Rows are points. The points of each table are mixes of a few directions, plus a little noise. Count the directions of each table, and those that both share. Where both have some left over, give the other angles between the two spaces (their principal angles), to ten degrees, smallest first.

First, 4 rows:
[[-3.2 -3.6 -5.5]
 [ 1.4  1.9  2.8]
 [-0.9 -1.0 -1.5]
 [ 2.4  2.8  4.3]]
Second (7 x 3):
[[ 2.0 -3.2  3.2]
 [-1.4  2.3 -2.2]
 [-3.8  5.7 -5.6]
 [-2.0  2.8 -2.8]
 [ 2.1 -3.1  3.0]
 [ 2.0 -3.2  3.0]
 [ 0.9 -1.6  1.5]]
Directions: first 1, second 1, shared 0; angles 70

First (8 x 6):
[[  0.0  -0.1   0.4  -0.2  -0.3  -0.2]
 [  0.0   0.0   0.0   0.0   0.0   0.0]
 [ -1.3  -1.9   6.2  -3.2  -5.0  -3.1]
 [  2.3   3.3 -10.9   5.7   8.7   5.6]
 [  0.5   0.7  -2.4   1.2   1.9   1.2]
 [ -0.2  -0.3   0.9  -0.4  -0.7  -0.4]
 [ -0.5  -0.7   2.2  -1.2  -1.8  -1.1]
 [ -0.8  -1.1   3.6  -1.9  -3.0  -1.9]]
Second:
[[ 0.1  0.2 -0.5  0.3  0.4  0.2]
 [-1.1 -1.6  5.4 -2.9 -4.3 -2.7]
 [-1.3 -1.7  5.9 -3.0 -4.7 -3.0]
 [ 1.6  2.2 -7.3  3.8  5.9  3.7]
 [-0.2 -0.2  0.8 -0.4 -0.6 -0.5]
 [ 0.9  1.3 -4.1  2.2  3.2  2.1]]
Directions: first 1, second 1, shared 1

First:
[[ 0.5 -0.2  3.6  1.6 -4.8 -1.3 -0.7 -2.4]
 [-0.6  3.3  3.9  2.1 -5.4 -1.5 -6.9 -1.2]
 [ 0.4 -1.2  0.1  0.1 -2.4 -4.1  0.4 -0.9]
 [ 1.1 -1.3 -1.6 -1.0  3.2  4.0  5.0  0.7]
 [ 0.6  3.4 -3.3 -1.1  0.8 -0.6 -3.6  2.3]
 [-3.2 -5.5 -2.5 -1.6  9.8  3.2  6.4  1.5]
 [ 1.1  1.3 -0.3 -0.1 -1.3  0.3 -0.5  0.2]]
Second, 9 rows:
[[-0.4  2.3  3.2  1.5 -2.9  1.2 -4.2 -0.8]
 [-3.6  0.6  1.7  1.0 -0.2 -3.5 -6.1  0.0]
 [-2.0 -2.3 -0.2 -0.2  2.5 -1.0  0.8  0.1]
 [ 3.9  2.1 -5.6 -2.1 -2.8 -5.6  0.3  1.3]
 [-2.1 -3.6 -1.1 -0.6  2.3 -4.4  1.5 -0.1]
 [-2.5  2.2  0.2  0.3  1.4 -0.5 -6.1  1.3]
 [ 2.5 -2.5  4.6  1.3 -0.3 10.3  9.0 -2.8]
 [ 1.8  0.2 -2.5 -1.4  2.8  4.3  4.1  1.2]
 [ 2.5  1.1 -0.4 -0.1 -3.1 -0.4  0.7 -0.5]]
Directions: first 4, second 4, shared 4

First:
[[-2.2  4.6 -1.4  0.6 -0.3 -3.7  0.6  1.7  2.4 -1.2  7.8]
 [-3.0  0.8 -0.2  3.2  0.8  1.9 -1.1 -0.1  0.9 -3.9  2.1]
 [ 0.9 -4.0  1.2 -0.7  0.2  4.6 -1.6 -1.3  0.3  0.1 -4.8]
 [-0.3 -1.6 -2.7  3.0  2.5  2.1 -0.4  0.9 -6.2 -1.1 -0.4]
 [-0.4  3.5  1.0  2.4  0.0 -1.5  3.7 -0.5 -0.9 -5.0  1.1]
 [ 0.8 -1.7 -1.5  0.2  1.2  1.9 -0.7  0.7 -2.4  0.3 -0.2]
 [-4.8  4.4  1.7  2.9 -2.0 -8.1 -0.9 -1.3  2.7  2.4  0.6]
 [-1.5  2.6 -2.8  0.0  0.3 -4.0 -0.8  2.4  0.1  2.3  6.7]
 [ 6.4 -4.5  3.6 -8.1 -2.4  4.1  1.3 -1.3  4.9  2.8 -5.9]
 [ 4.2 -4.7  1.2 -3.0 -0.3  2.4  0.1 -1.0 -2.0  3.5 -7.1]]
Second (9 x 11):
[[  1.5   2.1   4.1  -3.7  -2.6   0.8   3.0  -1.3   7.7  -3.5   0.5]
 [ -2.9   0.6   1.6   3.3  -2.2   0.2  -5.1  -3.2  -0.6   0.3  -0.6]
 [ -1.2  -0.5  -0.7   0.8   0.9  -1.3   0.0   0.6  -0.3   1.3  -1.1]
 [  0.3  -4.4  -3.1   4.1   1.4   6.8  -7.2  -1.3 -10.4   0.5  -1.0]
 [ -1.4   0.6   0.3  -0.2  -0.4  -2.7  -0.3   0.2   2.1   1.9  -0.1]
 [  2.3  -2.2  -1.0  -3.2  -0.6   2.8  -2.2   0.6   0.6   2.2   1.8]
 [ -1.3  -0.7   1.1   2.8   1.8   1.4   2.9  -0.5  -0.6  -4.1  -4.5]
 [ -2.8  -0.7  -2.1   0.8   2.5  -5.2   1.3   2.6   0.7   4.5  -1.7]
 [  5.6   5.2  -0.3  -4.7  -0.9  -2.8   7.5   2.3   0.8  -3.2   6.5]]
Directions: first 5, second 5, shared 4; angles 70

First, 10 rows:
[[-2.0  6.0 -2.7  1.8  5.4  1.6 -4.2 -2.0 -2.2  7.3 -8.5  1.4  0.6 -0.9]
 [ 0.8 -3.4  1.3 -0.6 -2.3 -0.7  3.2  1.2  1.0 -3.5  3.3  0.7  0.6  1.2]
 [-1.7  1.9  2.9  3.1  3.5  0.4  0.2 -2.8 -2.2 -3.4  0.7 -1.7 -1.9 -2.4]
 [ 1.0 -3.5  0.4 -2.0 -3.2 -1.3  4.1  2.5 -0.6 -0.5  1.3  1.9  0.8  3.8]
 [ 0.4 -1.3  2.7 -0.8 -1.9 -1.4  1.1  0.6 -2.7 -3.6  4.9 -4.2 -4.1  0.1]
 [ 0.1 -1.4  1.9  0.2 -0.8 -0.6  1.6  0.0 -0.5 -3.4  3.3 -1.3 -1.2 -0.2]
 [ 0.6 -0.7  2.6  0.7 -1.1 -0.4 -1.8 -1.2  0.7 -6.6  7.4 -6.0 -3.9 -3.8]
 [ 0.9 -1.7 -4.9 -1.4 -0.9  1.1  0.8  2.0  5.5  5.7 -6.1  8.4  7.7  2.8]
 [ 1.1 -0.6 -1.0 -1.9 -2.3 -0.5 -1.1  1.5  0.3  1.3  1.0 -1.4 -0.8  0.7]
 [-1.1  4.4 -3.3  1.1  3.9  1.7 -4.2 -1.5  0.5  6.4 -7.1  2.1  2.1 -1.1]]
Second, 10 rows:
[[ 0.3  2.4  3.3 -0.2 -0.9  3.7 -2.6  0.5 -4.0  2.4  3.1 -2.2 -4.0  0.4]
 [-0.1 -4.2 -5.7  0.0  0.8 -6.3  4.5 -0.4  5.8 -4.5 -4.6  3.4  5.8 -0.6]
 [-0.9  3.0  3.9  0.7  0.5  4.7 -3.5 -1.4 -2.6  5.4  1.4 -1.5 -2.6  0.7]
 [ 1.1 -3.0 -3.7 -0.8 -0.8 -4.5  3.3  1.7  1.7 -5.5 -1.0  1.1  2.1 -0.6]
 [-2.5  4.8  5.6  1.9  2.4  7.2 -5.1 -4.1 -1.2 10.5  0.1 -1.3 -2.2  1.2]
 [ 0.1  0.6  1.1 -0.2 -0.3  1.2 -0.8  0.3 -1.2  0.7  1.2 -0.6 -1.5  0.0]
 [ 0.7 -1.3 -1.8 -0.5 -0.6 -2.0  1.4  1.0  0.4 -2.9 -0.1  0.4  0.6 -0.2]
 [ 0.9 -2.3 -2.7 -0.6 -0.8 -3.5  2.4  1.6  1.1 -4.5 -0.6  1.0  1.4 -0.6]
 [-0.9  3.5  4.4  0.5  0.3  5.3 -3.8 -1.0 -3.1  5.4  2.2 -1.9 -3.4  0.5]
 [ 1.3 -3.8 -5.2 -0.9 -0.7 -6.1  4.4  1.8  3.0 -6.9 -1.9  2.0  3.3 -0.9]]
Directions: first 4, second 2, shared 0; angles 30, 50

First (9 x 20):
[[ -0.5   0.8   0.9   0.9  -1.4   2.4   2.0  -2.0  -0.4   0.2  -0.5  -1.1
   -0.7  -1.2  -0.5   2.8   2.0  -0.2   0.2   2.5]
 [  0.4  -0.7  -0.8  -0.9   1.2  -2.2  -1.8   1.9   0.5  -0.2   0.4   0.9
    0.7   1.3   0.4  -2.7  -1.8   0.3  -0.1  -2.3]
 [  2.5  -3.8  -5.3  -4.6   7.8 -12.8 -10.4  11.0   2.2  -1.5   2.5   5.6
    3.6   6.9   2.6 -15.3 -10.4   0.8  -0.9 -13.9]
 [  0.2  -0.3  -0.3  -0.3   0.6  -1.1  -0.8   0.9   0.2  -0.1   0.2   0.4
    0.3   0.5   0.3  -1.2  -0.8   0.1  -0.1  -1.0]
 [ -0.8   1.3   1.9   1.6  -2.7   4.3   3.5  -3.7  -0.7   0.5  -0.9  -2.0
   -1.3  -2.4  -0.8   5.1   3.5  -0.3   0.3   4.8]
 [ -0.3   0.5   0.7   0.7  -1.0   1.7   1.4  -1.4  -0.2   0.2  -0.3  -0.8
   -0.5  -1.0  -0.4   2.1   1.4  -0.1   0.0   1.9]
 [ -0.3   0.4   0.6   0.5  -0.8   1.2   1.0  -1.2  -0.2   0.2  -0.2  -0.5
   -0.4  -0.7  -0.2   1.5   1.1  -0.1   0.1   1.3]
 [ -0.8   1.2   1.6   1.4  -2.3   3.8   3.2  -3.4  -0.7   0.5  -0.8  -1.7
   -1.1  -2.2  -0.8   4.7   3.2  -0.3   0.3   4.2]
 [ -0.5   0.6   1.0   0.8  -1.3   2.3   1.9  -2.0  -0.3   0.3  -0.4  -1.0
   -0.6  -1.2  -0.5   2.8   1.8   0.0   0.2   2.5]]
Second:
[[  1.4  -0.3  -0.8  -0.5   0.8  -2.0  -1.5   1.9   0.8  -0.4   0.0   0.2
    1.5   0.5   0.2  -0.8  -1.1  -0.1   0.4  -1.3]
 [  0.9   1.9   1.9   2.0  -3.5   4.7   4.0  -3.7   0.0   0.3  -1.6  -3.4
    0.4  -3.7  -1.2   8.5   4.7  -0.8   1.2   6.7]
 [  2.0  -0.4  -1.1  -0.6   1.0  -2.7  -1.9   2.6   1.1  -0.5   0.0   0.1
    2.1   0.5   0.3  -0.9  -1.5  -0.2   0.5  -1.7]
 [ -2.9  -0.9  -0.1  -0.7   1.3  -0.2  -0.6  -0.4  -1.2   0.4   1.1   2.2
   -2.6   2.0   0.5  -4.9  -1.6   0.7  -1.5  -2.7]
 [ -3.8   0.9   2.2   1.4  -2.2   5.5   4.0  -5.3  -2.1   1.0  -0.1  -0.5
   -4.0  -1.2  -0.7   2.3   3.1   0.3  -1.0   3.7]
 [ -5.5   1.2   3.1   1.9  -3.0   7.6   5.6  -7.4  -3.0   1.4   0.0  -0.5
   -5.8  -1.5  -0.9   2.6   4.2   0.4  -1.5   4.8]
 [ -2.1  -2.8  -2.6  -2.9   5.0  -6.2  -5.5   4.7  -0.3  -0.2   2.4   5.1
   -1.3   5.4   1.7 -12.7  -6.7   1.2  -2.1  -9.5]
 [ -2.5   0.4   1.3   0.8  -1.1   3.2   2.3  -3.1  -1.3   0.6   0.1   0.0
   -2.6  -0.5  -0.3   0.7   1.6   0.2  -0.7   1.8]
 [  6.2   0.2  -1.7  -0.5   0.5  -4.3  -2.7   4.7   2.9  -1.2  -1.1  -1.9
    6.1  -1.1   0.0   3.4  -0.8  -1.0   2.4  -0.1]
 [  6.4  -0.2  -2.3  -0.9   1.3  -5.6  -3.8   5.9   3.1  -1.4  -0.8  -1.3
    6.4  -0.4   0.3   1.7  -1.9  -0.9   2.2  -1.6]]
Directions: first 1, second 2, shared 1
